Each point is reached from the start by the listed moves, each made once or not at all, plus a little noise. Say if it took an odd or an even number of moves. Then give how often each move was made.

Moves:
(1): [ 21 -33  13]
(2): [30 18 -1]
(3): [-6  4 58]
Start: [-12  12 -51]
Points:
[  5 -16  26] -> even (1, 0, 1)
[ 37  -1 -38] -> even (1, 1, 0)
[ 26  27 -55] -> odd (0, 1, 0)

Moves:
(1): [ 41  14 -10   1   9  -3  21  13   6  -4 -14 -15]
(2): [-16  51  -4 -16  -5   6 -11   5   7  -1   2   4]
(3): [-17  15  58  13 -11  -9  15  -4 -15  12 -16 -38]
(4): [  8  13 -12  60  11  30 -11   8   4  28   1  -4]
(5): [ 12   7  16  -1  42   4 -20  -5 -15  -7  15   4]
(6): [ 14   1  -1 -22  -6  58  10 -19   5  -9 -13  -7]
(7): [-24  13 -23   3  19  15  33  -6 -12 -18  10 -11]
(8): [-13 -15   6 -10   4  19 -14  57 -12   2  15 -19]
(9): [-10 -11  17 -10   4   8  40  19  44   6 -23  32]
(10): [ -6  -2 -20 -24  -1   0   6  -9 -20  39   5   8]
(11): [ -1  -1  10   5  -7   3   5 -12  20  11  52   9]
(12): [  2   9  20   8 -14  -1  14  11 -30  -3   9  36]
Start: [  6 -40 -27  -7 -28 -13  -9 -19  -6   9  -1  -3]
Points:
[ -6 -32  30 -53  -1  62 -14   6 -66  46   4 -55] -> odd (0, 0, 1, 0, 1, 1, 0, 1, 0, 1, 0, 0)
[ 15  51 -25  33  36  45  57  26  -3  11  -4  43] -> odd (1, 1, 0, 1, 1, 0, 1, 0, 1, 0, 0, 1)
[ 36   7  41  40  14  21  59  14 -34  81 -28  20] -> odd (1, 0, 1, 1, 1, 0, 0, 0, 1, 1, 0, 1)
[ 47  -2  41  41 -39  71  83  10   6  38 -56  -1] -> even (1, 0, 1, 1, 0, 1, 0, 0, 1, 0, 0, 1)
[-35  20  53 -14 -54   5  -4  44 -54  12   9 -25] -> even (0, 1, 1, 0, 0, 0, 0, 1, 0, 0, 0, 1)
[ 46  70  47  38  -8  79  16 -26 -26  38  36 -14] -> even (1, 1, 1, 1, 1, 1, 0, 0, 0, 0, 1, 1)
[-15  32 -22  13  31 111  32 -29  49  17  47  25] -> odd (0, 1, 0, 1, 1, 1, 1, 0, 1, 0, 1, 0)
[-64  34 -23  17 -11  45   4  30 -54  72  15 -62] -> even (0, 1, 1, 1, 0, 0, 1, 1, 0, 1, 0, 0)

Moves:
(1): [ 35   7  -4  -3  21 -12  13  -4  -4   3  -5  -3  19   1  10  13  -6   1
  12   1 -14 -15   6  13   4]
(2): [  0  42  15 -10 -16 -14  16  21 -29   5  13  20   7  24  23  -3   1   2
 -13  -9 -10 -17  14  15  17]
(3): [ -5   9  32  12  15  -2  -8 -16 -16 -22 -11  -5  30  17   5 -23   9   6
   3 -26  -8  11  14 -16   1]
(4): [ 11   0  -3  22  12   7  -4 -17  -2  13 -20  18  16   2 -18  21 -25 -15
 -16  -5  -5  23   2 -14 -11]
(5): [-32  -2 -14   5  34  -4  16  13  -3 -12   1  13  -8 -21  15 -12 -14  23
  25  -2   3  -9  -7  24 -32]
(6): [  3  10  -9 -16 -14  38   0  16  11   3   2  15  13   1 -19  -1   0  -8
   8   7   7   3  -1 -22  -8]
(7): [-10  -9   8  -7   5  -1  13 -15 -23  16  -7   6   5  -6  -2  21  -9  -1
   8 -11  15 -12  35 -11  -1]
(8): [-12  -6 -15   5 -15  -7  -6  16   3 -36   4  -9  -9   0 -29   4  -8  -2
  -7  -6   8  -5  31   3   5]
(9): [ -3 -26  -2 -18  12 -10   2 -12  30  13  -5  -2  -4  12   5   3   9  -2
 -23 -13 -12  13   7   4  -5]
(10): [  5  13   7   5  -1   1 -18  13  -1  23 -11   1  -8 -33   9  -9   2   4
 -10  23  21  17   8  24   5]
(11): [  6   1   4   3  10   7  15  -6   9  -7  23  -1   5  -8   1   3   0  -3
 -27 -10  20  -4  -7 -13  11]
(12): [-12  -5   0  14   4 -21   9   7   5  -1  19  44  18  -4 -17  12  30 -11
  14  18   2 -10  -8 -15 -17]
(13): [-37  17   2  -4   1 -14 -34  -4   8   5  -9 -12  18   3  -8  19   8  -1
 -14  -1  12 -35 -14   9  13]
(14): [ -8 -20  -2  -7  25  11  -5  34 -17  11   6 -11   9  23  -1   3  -5 -13
   1   2   6  -6  -6  -3  -5]
(15): [-12 -10  22  13  -8  30   4  -3   0 -13   8  12  11  -9  18  21  -9   8
   5   5 -14   3   0   5   9]
(16): [  3  14   5  -1  13  -5 -23   7   6  12  10  -6 -28  -5   7  16   7   3
  14 -11   1  -9   3 -23 -12]
(17): [-13 -15 -11  25  -3   5  10   4 -25  12 -29   1  -5  -1  31 -11  30   4
  -5 -15   2 -11  11  -2   6]
(18): [ -3  -4  16 -12   1 -11 -18   2 -19   4  -6  55   5   7   0   7  -2  61
 -27  -5  17   6  -6  -7 -10]
(19): [  5  -6  17  13 -25  -9 -27  -9  21   3  19   8   7   5   9  -8 -12  17
  25 -28  22   3  18   5  -9]
(20): [ -3  10 -30   9   5   6   4 -14  -1 -24  -6   0   5   6  10   2  12  12
   9  26  23  15   4  10 -13]
(21): [ 11   7  10  -9  -8  -5   0   4   6 -26 -18   4 -11   9  19   7 -11  -8
 -14  11  11 -19   1  -5   8]
(22): [  1  -7  -6 -21   3  -3  -5  -3 -19 -15  -6  10   0   5  -1  -1   9 -17
   4 -27  13  -4   4  17   8]
(23): [ 27  14 -12  -4   6  -1 -44 -31  -7  10  24  11   0 -19  -5 -19 -40   0
 -18  14 -24 -29  13  -1 -11]
(24): [  1  10  10   2  -9  22  12 -18 -10   3   6  -6 -17   4 -29   3   8  -5
   7  -6  -4 -24   7  28 -24]
Start: [ -3 -11  28   6 -11   8  10  23  -8   9  19 -17  23  -1 -13 -16 -12   3
  20   8  12  26 -11  30 -16]
Points:
[-46  31   2  43 -27 -30  -2  65 -29 -56  13  17 -19  19  76 -19 -11  53
  53 -29  68 -30  67  54 -46] -> even (0, 1, 0, 0, 1, 0, 0, 1, 0, 0, 0, 0, 0, 0, 0, 1, 1, 0, 1, 1, 1, 0, 0, 0)
[-18 -39  80   5 -11   0 -17 -12  -3  17 -20   8  65 -24  74  41  -1   2
 -22 -58  87 -43  59  72  29] -> odd (1, 0, 0, 0, 0, 0, 1, 0, 1, 1, 1, 0, 1, 0, 1, 0, 1, 0, 1, 0, 1, 1, 0, 0)
[-27 -34  73  46  81 -20 -48 -16 -58  23  70 121 110   0 -28 -16 -82  72
  13 -45  53   0  37 -19 -92] -> even (0, 0, 1, 1, 1, 0, 1, 0, 0, 0, 1, 1, 0, 1, 0, 0, 0, 1, 1, 0, 0, 0, 1, 0)
[-11  87  67  43  19  39 -38   0  -4  32 109  99  86 -29 -27  47 -58  13
  44 -22   7 -94  15  44 -90] -> odd (1, 1, 0, 1, 1, 1, 0, 0, 0, 0, 1, 1, 1, 0, 1, 1, 0, 0, 1, 0, 0, 0, 1, 1)
[  23   31   23  -22   37   35 -111  -41  -65   53   24   65   79   25
  -56   60  -66   40   35  -30   89  -56   58   29  -94] -> odd (1, 0, 0, 1, 0, 1, 1, 0, 0, 0, 0, 0, 1, 1, 0, 1, 0, 1, 1, 1, 0, 1, 1, 1)
[-36   2  -5  54  35 -11 -13 -12  29 -36 -13 -12  14   3  14  47 -13  33
   6 -50  80 -48  44  73 -82] -> odd (1, 0, 0, 1, 1, 0, 0, 1, 1, 0, 1, 0, 1, 0, 0, 1, 1, 0, 1, 1, 1, 0, 0, 1)
[-51 -16 106  -4  30  51 -20  21  -6  16  -9   2  86   3  17  24 -44  21
  55 -33  63 -45  54  83 -60] -> odd (1, 0, 1, 0, 1, 1, 1, 0, 1, 1, 0, 0, 1, 1, 1, 0, 0, 0, 1, 0, 1, 0, 0, 1)
[ 11  -4  78  27  18  49 -16 -41 -11  25  12  76  87  -7 -26  50   9  -7
  82 -35  52  34  91  32 -85] -> even (1, 0, 1, 1, 0, 1, 1, 0, 1, 1, 0, 1, 0, 0, 1, 1, 0, 0, 1, 1, 0, 1, 0, 1)
